Rows are points. Each copy is the shape, with its points in the same order, turned, moved and blurred by noise. Is it also mirrored, or only turned?
(in the rows, 128 means zero)

Shape (7 x 2):
[[152 181]
 [ 76 163]
 [167  75]
 [ 93 181]
 [100  95]
 [147 159]
 [ 73  81]]
Copy 1 (7 x 2):
[[173  77]
 [ 89  83]
 [166 181]
 [104  67]
 [104 151]
 [162  95]
 [ 78 166]]
Copy 1 is: mirrored
Copy 2 (7 x 2):
[[177 169]
 [108 206]
 [111  82]
 [133 208]
 [ 77 144]
 [157 157]
 [ 50 151]]
Copy 2 is: only turned

Shape (8 x 4):
[[ 67 149 110 156]
 [128  30 150 213]
 [205 100 113 152]
 [ 78 179 130 112]
 [181  87 128 188]
 [ 88 195 160  89]
 [153 141 128 177]
 [137 129 104 110]]
Copy 1 (8 x 4):
[[ 84 136 115 123]
 [143  25  39 166]
 [220 118  76 154]
 [101 159 162 133]
 [190  93  50 175]
 [109 161 195 152]
 [152 141  81 176]
 [172 134 131 122]]
Copy 1 is: only turned
Copy 2 (8 x 4):
[[ 68 114  84 168]
 [ 48  30 196 121]
 [110 132 199  96]
 [121 134  73 188]
 [ 78 110 206 120]
 [155 137  77 204]
 [ 82 142 169 160]
 [124 132 117 118]]
Copy 2 is: mirrored
Copy 3 (8 x 4):
[[ 58 111 158 119]
 [168  20  96 137]
 [163 136  68 173]
 [ 79 157 177 106]
 [163  94  87 178]
 [ 95 188 199 102]
 [126 120 131 181]
 [112 157 102 120]]
Copy 3 is: only turned

Shape (10 x 6):
[[146  98 138 146 122 140]
 [125  87 115 123 101 136]
 [132 105 110   7 101 144]
 [151  90 164 145 128 145]
 [ 97  86 156 150 120 153]
 [153 106 118 157 189 153]
 [131 205 142 165 112 120]
 [147 139 136 142 128  85]
 [128 103 155 157 142 149]
 [101 161 164 152 108  91]]
Copy 1 (10 x 6):
[[136  95 132 106 112 127]
 [119  87 157 114 103 158]
 [164 118 234 172 102 193]
 [146  92 139  89 126 109]
 [102  94 149  79 152 137]
 [163  85  85 137 153 133]
 [100 179  97 132  92 104]
 [114 110 125 152  91  92]
 [134 100 123 100 144 116]
 [ 71 146 136 127 108  87]]
Copy 1 is: mirrored
Copy 2 (10 x 6):
[[146 110 137 114 100 124]
 [136  79 109 127 104 124]
 [153  70  53  85 190 166]
 [160 105 157 105 101 114]
 [124  76 166 131 115 111]
 [105 142 137  70  83 104]
 [108 167 155 178 115 177]
 [137 158 117 153 126 115]
 [124 110 161 115  99 118]
 [120 138 161 189 144 139]]
Copy 2 is: mirrored
Copy 3 (10 x 6):
[[166 154 107 122 127 136]
 [138 150  87 130 105 116]
 [ 88  69 100 128  43 126]
 [173 149 103 100 126 152]
 [138 164  67 111 141 149]
 [198 118 106 153 163 148]
 [111 165 184 125 186 122]
 [149 132 141 104 152  89]
 [165 149  96 114 156 153]
 [104 160 137  86 180 100]]
Copy 3 is: mirrored

Shape (14 x 9):
[[158 122 176 198 156  81  59 109  90]
 [114 111 140 191  91 131  45 101  49]
 [130 141 209 143 201 142  91 144  91]
 [111 120 128 127 208 148 106 150 119]
 [113 198 105 145  81 107 149 170 132]
 [ 64 140 127 136 143 150 108  70 141]
 [145 196  61 113 100 128  98 173 157]
 [126 142  51 142  86 156 196  76 141]
 [114 134 101 129  60 121 122  81 173]
 [122  83 189 134 143 151  84 149  99]
 [123 135  76  93  91 108 167  96 150]
 [101 124 182 128 136  94  46 102  28]
 [169 220 113 129  87 154 139 151 156]
 [109 129 172 193 154 113 108 170 118]]
Copy 1 (14 x 9):
[[173 134 155 206 132 103 144  52 170]
 [122  90 151 198 122 172 176  48 146]
 [197 120 144 221 134 123 112 157 146]
 [172 132 111 171 169 130 107 169 123]
 [ 56 160 132 149  79 104 118 162 106]
 [114 163  96 170 147 190 114 136 170]
 [ 72 140  91 127 104 107  72 111  61]
 [ 81 209 139  55 110 174 138 140 104]
 [ 68 159  84  92  91 154 108  91 158]
 [173  75 120 167 117 133 151 133 163]
 [ 68 151 131  59 110 139 101 137 140]
 [136  69 193 213 156 151 107  78 179]
 [ 94 156 110 130  44 113  80 140  65]
 [142 131 116 198 115  87 165 146 154]]
Copy 1 is: only turned
Copy 2 (14 x 9):
[[110 121 217 182 216  91 107 111 122]
 [ 79 134 197 148 228 161  73 105  70]
 [ 84  93 174 160 202 119 153 130 189]
 [ 90  94 132 116 161  94 110 102 189]
 [144 186 156 107 112 155  85 190 142]
 [103 179 153  91 159 141 141  66 144]
 [196 141 141  72 136 140  65 167 145]
 [126 205  97  66 104  92 111 132  77]
 [166 185 149 100 120 146 128  94  80]
 [ 96  80 147 169 171 154 137 110 126]
 [143 162 145  61  75 110 125 129  97]
 [ 52  94 242 131 197 160 117 114 117]
 [189 175 130  79 159 123 121 198 137]
 [112 138 168 190 167 122  93 130 178]]
Copy 2 is: only turned
Copy 3 (14 x 9):
[[189  98 208 144 128 172 164 103  33]
 [149  35 152 124  76 171 131 121  42]
 [131 160 187  99 172 182 130 121  18]
 [104 146 137 122 193 139 121  96  51]
 [132 156  84 158 105 124 184 174 101]
 [126 149 126 103  91 146 105  64  99]
 [156 142  65 187 141 102 122 174 108]
 [116 112  79 126 115 143 149 105 210]
 [136 129 122 169  63 129 119 114 150]
 [ 84 114 196 135 138 168  98 130  40]
 [121 132 121 142 116  90 136 126 178]
 [154  77 198  78  88 120 130 127   7]
 [163 175  79 151 126 155 133 195 133]
 [113 143 157 160 134 173 178 116  29]]
Copy 3 is: only turned
Copy 4 (14 x 9):
[[ 72 119 100 142 186  89  92 163  52]
 [ 70 159 133  84 127  90  46 138  47]
 [136 109 153 114 200 116 146 197  69]
 [152  96 131 101 180 150 131 147 125]
 [130 147 160 174  87  77  97 158 182]
 [147 180 112  84 142  92 143 104 122]
 [164  94 143 155 103  68  70 114 196]
 [182 193  98 169  55 125 102  78 145]
 [125 182 137 164 109  70 109  53 142]
 [115 133 184 115 185 138 116 131  68]
 [144 136 128 172  69 105 145  66 156]
 [ 60 107 155  70 136  88 118 157  36]
 [197 135 158 198 101  49  87 134 160]
 [ 96 152 143 147 186 128 106 184 120]]
Copy 4 is: only turned
